Each row is a point. Each copy is the shape, with its points in the same order, turned, moved and blurred by noise. Some copies are also mirrored. Which?
In the rows, 128 means zero.

Shape, 7 rows:
[[117 139 148]
 [151 106  99]
 [ 86 142 110]
 [141 108 144]
 [118 177 147]
 [ 92 103  70]
 [162 153 141]]
Copy 1:
[[122 143 131]
 [157  87 149]
 [ 91 109 123]
 [152 132 126]
 [ 94 157 155]
 [109  60 114]
 [141 147 176]]
Copy 1 is: mirrored
Copy 2:
[[110 135 102]
 [149 111 140]
 [142 169 108]
 [108 114 137]
 [119 131  72]
 [178 166 152]
 [119  91  95]]
Copy 2 is: mirrored
Copy 3:
[[108 111 104]
 [125 151 159]
 [ 92  84 142]
 [135 137 119]
 [ 72 111  91]
 [111  96 197]
 [ 94 157 102]]
Copy 3 is: mirrored

Shape (9 x 4):
[[140 152 154 118]
 [133 138 140  69]
 [114 106 110 149]
 [126 154  73 129]
 [107 146 136 149]
 [125 129  69  55]
 [ 82 150 146 148]
 [121 122 147 145]
 [144 156 132 124]]
Copy 1 (9 x 4):
[[154 151 136 161]
 [170 102 117 175]
 [112 117 140 101]
 [ 82 118 114 149]
 [118 142 164 133]
 [121  52  87 170]
 [121 140 187 147]
 [142 139 155 124]
 [136 148 124 158]]
Copy 1 is: mirrored
Copy 2, 9 rows:
[[101 113 128  95]
 [123 102 156  55]
 [147 128 145 132]
 [173 117 102 106]
 [123  93 130 135]
 [194 108 147  44]
 [117  71 137 138]
 [116 121 144 131]
 [117 117 118  94]]
Copy 2 is: only turned

Shape, 10 rows:
[[ 77 150 116  97 147 127]
 [146 173 130 117  90 123]
 [134  99 109 138 136 134]
 [155 149 117 107 129 142]
 [ 68 135 122 113  78 100]
 [142  16 114 104 146 116]
 [137 168 108 138 149 114]
 [153 171 129 139 132 106]
 [153 171 128  96 135 106]
 [146 170 174 135 146 132]]
Copy 1, 10 rows:
[[176 146 115 115  93 109]
 [123  87 148  97 132 115]
 [126 134  99 150 144 149]
 [149 108 130 125 159 123]
 [118 114 103 106  59 118]
 [124 129  58 230 137 146]
 [164 124 149 111 134 157]
 [144 107 171 114 139 146]
 [165  88 159 126 131 120]
 [132 137 184 126 145 107]]
Copy 1 is: only turned
Copy 2, 10 rows:
[[ 65 109 131 111 156 143]
 [143 137 125  78 118 135]
 [122 142 102 158 147 140]
 [130 157 138 113 143 145]
 [ 78 101  74  93 113 133]
 [ 94 175  72 219 123 173]
 [139 103 146 121 153 145]
 [156 108 147 115 126 140]
 [130 127 152 103 121 171]
 [132 126 177 123 112 108]]
Copy 2 is: only turned
Copy 3:
[[143 168  83 143 113 158]
 [155 165 165 149 139 121]
 [107 123 131 110 102 145]
 [154 143 151 151 107 123]
 [125 195 108 106 153 140]
 [ 94  92 100  62  67 108]
 [116 146 136 177 125 142]
 [117 138 143 173 146 117]
 [148 144 128 176 126 100]
 [160 110 139 162 159 140]]
Copy 3 is: only turned
Copy 4:
[[158 111 158 121 176 147]
 [126 135 105 124 125 194]
 [118 126 133 138 113  99]
 [147 111 103 124 118 151]
 [ 96 148 146 106 187 161]
 [101 106 145  78 102  43]
 [135 105 147 159 121 163]
 [129 122 141 150  97 181]
 [143  94 134 121 111 183]
 [167 151 151 133  88 179]]
Copy 4 is: mirrored

Shape (13 x 8):
[[ 95 151 132 112  86 112 163 120]
 [128 159 135  90 110 106 146 124]
 [135 147 133 115 144  67 178 149]
 [172  91 169 163 142 134 102 180]
 [118 179 164 104 129 129 150 119]
 [128 181 124 123 122 118 128 109]
 [134 172 118 123  82 104 168  90]
 [121 121 127 173 157 142  87 192]
 [116 157 120  78 101 112 142 124]
 [124 159 112 117 123 160 176 107]
 [141 102 164 169 143 150 119 212]
 [154 114 123  98 143 102 140 154]
 [113  88 156 155 162 129 105 143]]
Copy 1 (13 x 8):
[[172 157 139  85 150 123 119 108]
 [165 155 163 108 132 115  98 133]
 [183 123 169 154 126 100 128 105]
 [100 121 106 195 114 162  95 107]
 [158 121 144  98 136 118  71 136]
 [148 134 146 112 149 108 104 164]
 [169 138 173  86 157 137 133 142]
 [122 132  57 188 120 122 107 129]
 [163 173 153  97 130 114 102 133]
 [171 117 133  79 102 140 121 151]
 [132 120  71 194 108 160  93  94]
 [142 152 151 164  94 117 118 118]
 [ 86 110  91 154 107 109 115 104]]
Copy 1 is: mirrored
Copy 2:
[[137  95 176 116 154 114 117 133]
 [120 131 168 107 156 131 115 152]
 [139 159 159 150 167 108  76 142]
 [122 181  69  98 109 100 112  87]
 [ 83 124 174 120 132 122 108 140]
 [ 92 110 138 126 160 138 124 152]
 [119  87 165 114 190 146 101 131]
 [114 157  68 144 115  79 156 112]
 [129 126 177 107 157 132 133 161]
 [104 116 179 140 157 153 137 100]
 [122 180  88 118 106  62 136  75]
 [145 183 135 122 145 132 113 135]
 [136 146  89 140  80 114 117 114]]
Copy 2 is: only turned

Shape (12 x 9):
[[153 133 151 107 162 165 106 128 132]
 [146  55  86 154 129  97 158 122 121]
 [179 123  97 150  69 102 128 157 124]
 [122 161 166 135 153 144 100 148 144]
 [108 133 148  81 137 160  93 172 155]
 [114 129 162 107 108 137  93 107 141]
 [ 98 155 137 112 164 117  84 136 165]
 [135 133 130 116 156 161 100 115 153]
 [140  88 121 159  94 110 170 141  72]
 [106 139 112 127 134 161 145 119 155]
 [129 133 184 113 140 142 127 139 183]
 [165 105 100 115 111  87 189 118  89]]
Copy 1 (12 x 9):
[[141 111 140 102 109 149  95  88 130]
 [ 66 127  99 149 184 147 173  98 144]
 [118 202 102 168 164 130 130  96 106]
 [150 127 138 128  86 130  95 131 141]
 [159 107 160 142  77 124 135  86 104]
 [151 123 104 102 101  97 129 104 121]
 [148  91 112 143  74 138 120 139 112]
 [123 110 121 104  95 152 113 101 117]
 [106 168 131 138 204 113 159 113 154]
 [ 95 122 145 109 110 125 135 134 102]
 [121 107 135 136  76  92  93  98 136]
 [ 89 132 120 142 227 116 127 105 114]]
Copy 1 is: mirrored
Copy 2, 12 rows:
[[142 135 154 126 104  99 172 166 122]
 [ 70 102 132 122 145 117 111  75 101]
 [136 103 120 180 125 165 105 101  97]
 [174 144 129 110  96 118 146 159 152]
 [145 164  92 143  79  96 169 162 133]
 [128 130 125 158 107 100 131 170 171]
 [149 131  95  95  85  96 124 179 141]
 [128 124 128 114 119 105 163 177 128]
 [100 149 160 154 139 145 100  66 123]
 [130 153 106 117 160 111 143 155 129]
 [174 127 112 132 116  75 165 139 163]
 [108 134 162 160 154 102  81  87  79]]
Copy 2 is: mirrored
Copy 3, 12 rows:
[[115 114 121 164 154 139 145 102 124]
 [189 164 104  87 130 104 175 164  98]
 [177 189 132 134 126  89 112 172 158]
 [108 105 151 130 146 151 105 113 142]
 [125  87 162 144 188 117 129 116 156]
 [152  79 141 152 129 133 128 133 157]
 [ 93  73 153 117 147 126 126 148 140]
 [106  96 115 141 141 119 139 115 140]
 [216 180 146 119 111 116 132 134  95]
 [137  94 118 119 146  88 111 117 114]
 [139  83 113 123 175 161 103 124 153]
 [198 171 119 149 139 101 130 184  70]]
Copy 3 is: mirrored
Copy 4 (12 x 9):
[[ 88 119 128 104 142 129 118  86  90]
 [187 147 100 165 153 127 158 112 148]
 [143 185  96 119 162  79 135 165 108]
 [ 95  98 152  88 112 114 111 121  94]
 [102 126 107 113  96 124  57  92  76]
 [ 97  86 105 144 140 101 100 115  85]
 [129  91 146 109 119 142  75 134  88]
 [113 105 151 125 147 119 104  99  80]
 [129 162  82 149 139 104 172 129 171]
 [114 146 163 169 130 125 102 111 105]
 [108 109 132 129  89 120 127 114  54]
 [133 174  86 154 160 166 170 151 145]]
Copy 4 is: mirrored

Shape, 15 rows:
[[ 69 121 133 136 123 109 115 121  87]
 [157 138 139 119 100 148 178 125 150]
 [ 81 142 107 143 133 164 134 108 116]
 [168 136 176 116 108 166 167 141 175]
 [ 93 142 123 134 157 120 147 120 130]
 [125 102 140  79 108 144 201 162 147]
 [146 115  91 117 129 134 130 114 153]
 [ 97 142 124 147 102  80 144 125 110]
 [192 144 161  81 118 153 140 104 128]
 [ 55 132 131 136 138  87  90  88 123]
 [132 165 125  84  88 149 165 174 157]
 [100 111 123 127 114 119 104 161 120]
 [197 131 148 123 117 157 153 136 126]
 [193 116 151 122  89 186 150  99 169]
 [ 83 135 115 108  93 138 161 109 122]]
Copy 1, 15 rows:
[[102 171 136 112 103 152 133  89 112]
 [132 100  98 118 151 107 122 152 182]
 [118 121  94 119  90 157 143 120 117]
 [132 104 112  85 178  96 131 174 168]
 [122 125  89 109 130 128 125 101 104]
 [ 90 105  86  83 165 126  74 145 173]
 [172 113 106 115 143 159 126 119 152]
 [131 169 118 126 110 114 115  85 141]
 [113  97 133 133 195 133 149 140 174]
 [134 199  95 120 118 165 152  91  83]
 [107 113 113 147 146 110  69 171 154]
 [129 158 151  97 120 155 102 125 121]
 [129  86 158 115 157 111 146 137 177]
 [165  99 115 104 167 130 170 186 206]
 [100 148  84 133 110 161 112 127 153]]
Copy 1 is: mirrored
Copy 2:
[[120 120 152 166 148 163 142 169 108]
 [147 136 128 133 151  72 123 101 153]
 [128 143 117 170 126 136 178 130 107]
 [123 119 148 115 149  61 132  68 167]
 [143 127 140 136 133 127 177 150 124]
 [153 159 152  92 191  84 131 111 138]
 [152 123 109 110 132 138 136  96 116]
 [144 130 139 142 128 139 119 178 144]
 [138  73 117 126 159  55 117  89 126]
 [119  88 131 138 141 190 178 175 124]
 [100 162 110  98 164  64 118 121 138]
 [100 143 156 131 141 158 112 134 107]
 [150 113 144 136 132  61 106  79 126]
 [150 107 110 146 155  81 112  42 162]
 [137 153 109 149 174 122 149 143 125]]
Copy 2 is: mirrored

Shape (16 x 11):
[[141 123  93  89 130  86 159  98 135 124 152]
 [130  86 148 168 121 124 123  91 116 122 159]
 [180 126 165 156  89 168 144 157 163 169 129]
 [112 130 112 132  88 143 178 122 156 143  93]
 [ 99 141 146 151  92 140 110 148 136 172 164]
 [119 142 137 163 126 105 163 167 170 100 117]
 [104 113  93 139 107 172 113 159 138 109 157]
 [100 151 172  91 168 129 140 117 116 112  98]
 [143 142  94 152 111 121 106 107 161 146 133]
 [127 112  98  86 101 112 136 106  94 124 110]
 [151 125 132  87  99  92 133  96  97 181  87]
 [135 138 117 157  86 148 102 114 108 124 131]
 [105  93 177  75 152  90 131 110 148 119 126]
 [ 94 120 118  87 137 102 124 145 126 173  83]
 [118  71 159 157 132 122 150 176 140 120 166]
 [175 101 168 148 161 162 191 118 134 125 146]]
Copy 1, 16 rows:
[[144 145 144  77 112 154 122 154 149 147 140]
 [105 182 118 115 111 112 142 125  88 118  99]
 [157  82 100  89 134  64 139 108  86 106  84]
 [127  93 115  98 139  86 106 160  91 164 145]
 [136 129 160 129 173  84 137 110  96 145  82]
 [121 114  76 128 135  89  99 140 153 166  96]
 [166 151 109 150 182 117 108 125  96 126 129]
 [116 100 134 157  78 142 119  95 116 182 134]
 [126 129 145 116 146  89 135 146 139  99 135]
 [120 117 148 102 127 173 104 151  95 132 145]
 [ 96  74 172  76 107 157 140 143  95 127 125]
 [124 133 146 138 139 104 104 138  86  94 110]
 [ 97 137 119  95 102 158 136  72 131 181 135]
 [101  73 144 125 154 159 150 124 119 170 142]
 [134 159  63 114 150 124 143 108 107 159  72]
 [167 134  71 104  62 102 154 126  91 141  99]]
Copy 1 is: mirrored
Copy 2 (16 x 11):
[[167 146 122  86 162 130 173  63 140 110 135]
 [178 128 144 155  87 135 142  76 148 146 130]
 [112  98 110 112  57 131 184 129 102 158 167]
 [105  92 115  82 101 127 177 102 160 111 104]
 [159  89 120 111  90 116 145 115  84 159  92]
 [108  85 165 106 147 147 152 131 143 146 136]
 [145 117  81 141 130 152 145 134 131 155  87]
 [124 161 160  98 127  67 118 129 148 110 122]
 [177  90 118 129 123 129 190 116 124 108 125]
 [135 149 101 111 128 128 142  69 133  73 109]
 [130 141 127  99  92  93 168  58 100  56 132]
 [167 106 106 137  86 147 135 121 123 102 117]
 [126 148 148 123 152  56 132  62 140 139 139]
 [103 135 138 112 139  80 171  92  99  90  81]
 [112 128 149 145 120 149 143  87 121 201 123]
 [130 172 151 107  76 138 175 110 166 172 169]]
Copy 2 is: mirrored
